Each row of a before or after table is a point. One or more steps were done to the points. Then noise was added and the rows were shuffled. The steps act on columns, c1 being the first. What was done? A step turns or swaps two columns, mirrors them in a line or flattens them onto one, adds a multiple of one to another, or multiplies or shifts one. Angles are multiples of 10 degrees, from the lower column toward the higher: turns from -170 to 170, lines from 10 to 170 but not 90. Use the fewest steps. Two steps may share a column if one is a turn and the other turns, adds or multiplies; they go together, in the order done. Otherwise the lowest column goes first.
In the rows, zero is written as 128.

Before (9 x 3):
[[148 142 186]
 [132 165 183]
 [104 107 113]
 [105 112 101]
 [109  93 126]
 [123 144 115]
 [114  80  94]
 [117 139 110]
 [130  83  67]]
After (9 x 3):
[[126  80  82]
 [129 178 149]
 [131 181 179]
 [131 143 154]
 [119 117 141]
 [125 162 124]
 [127 105  72]
 [128 151 144]
 [127 118 151]]
Steps: multiply c1 by 0; turn c2 and c3 by 170 degrees

Before (8 x 8):
[[155 150 143 153  96 181 169  96]
 [147  98 149 162 113 133 142 142]
 [ 80 141 165 152 142  90 147 150]
 [ 96  94 132 118 148 126 154 135]
 [178 143 161 118 118 176 152 126]
 [ 96 108 173 127 108  96 145 138]
 [111 124 147  87 164 106  79 105]
 [142 114 147 104 159 100 132 101]]
After, 8 rows:
[[106 126 142 152  58 181 170 166]
 [158  98 174 126  99  96 144 110]
 [148 148 145  87 196 105  79 149]
 [120 136 148 102 192 100 132 156]
 [168 150 165 152 152  89 147  98]
 [106  93 150 159 109 134 143 117]
 [159 108 133 118 179 126 155 115]
 [ 81 134 160 117 107 177 153 140]]
Steps: turn c1 and c8 by 170 degrees; multiply c5 by 2; turn c2 and c5 by -20 degrees

Before, 9 rows:
[[138 184 105  97 126  97 150 118 135 128 138  98]
 [117 165 154 108 165 113 151 143 106 145 113 128]
 [139 106 153  98 153 140 138 140  90 108  72 105]
 [143  71 142 185 161 125 135 156 131 153 139 118]
 [114 176 149 182 140 123 126 153 125 124 148 115]
 [144 169 124 103 127 137 142 160 138 137  87 108]
 [135 178 124 106 156 132 111 120 129 124 123 129]
 [ 31 175 150 101 162 135  84 142  80 130 144 112]
 [ 99 188 150 110 169 152  72 109 134 134 138  40]]
After (9 x 12):
[[195 115 144 103 125 136 151 103 137 143  87 117]
 [ 79 128  88 100 163 137  93 100 156 138 146 102]
 [163 124 126 186 142 122 135 103 128 120 149 105]
 [151 140 167 110 172 149  68 125 179 157 140  67]
 [189  20 130 184 158 120 145 103 128 152 136 109]
 [186 129 129 105 159 135 110 130 126 128 126 133]
 [186 132 155  97 125  99 143 144 156  99 135 136]
 [191  55  98  98 151 140 142 118 155 119  72  96]
 [171 116  99 111 169 112 156 117 127 132 116 111]]
Steps: shift c1 by 50; shift c2 by -50; turn c3 and c12 by -60 degrees; turn c3 and c9 by -120 degrees; add 1 times c6 to c10; mirror c7 and c8 in the line at 10 degrees
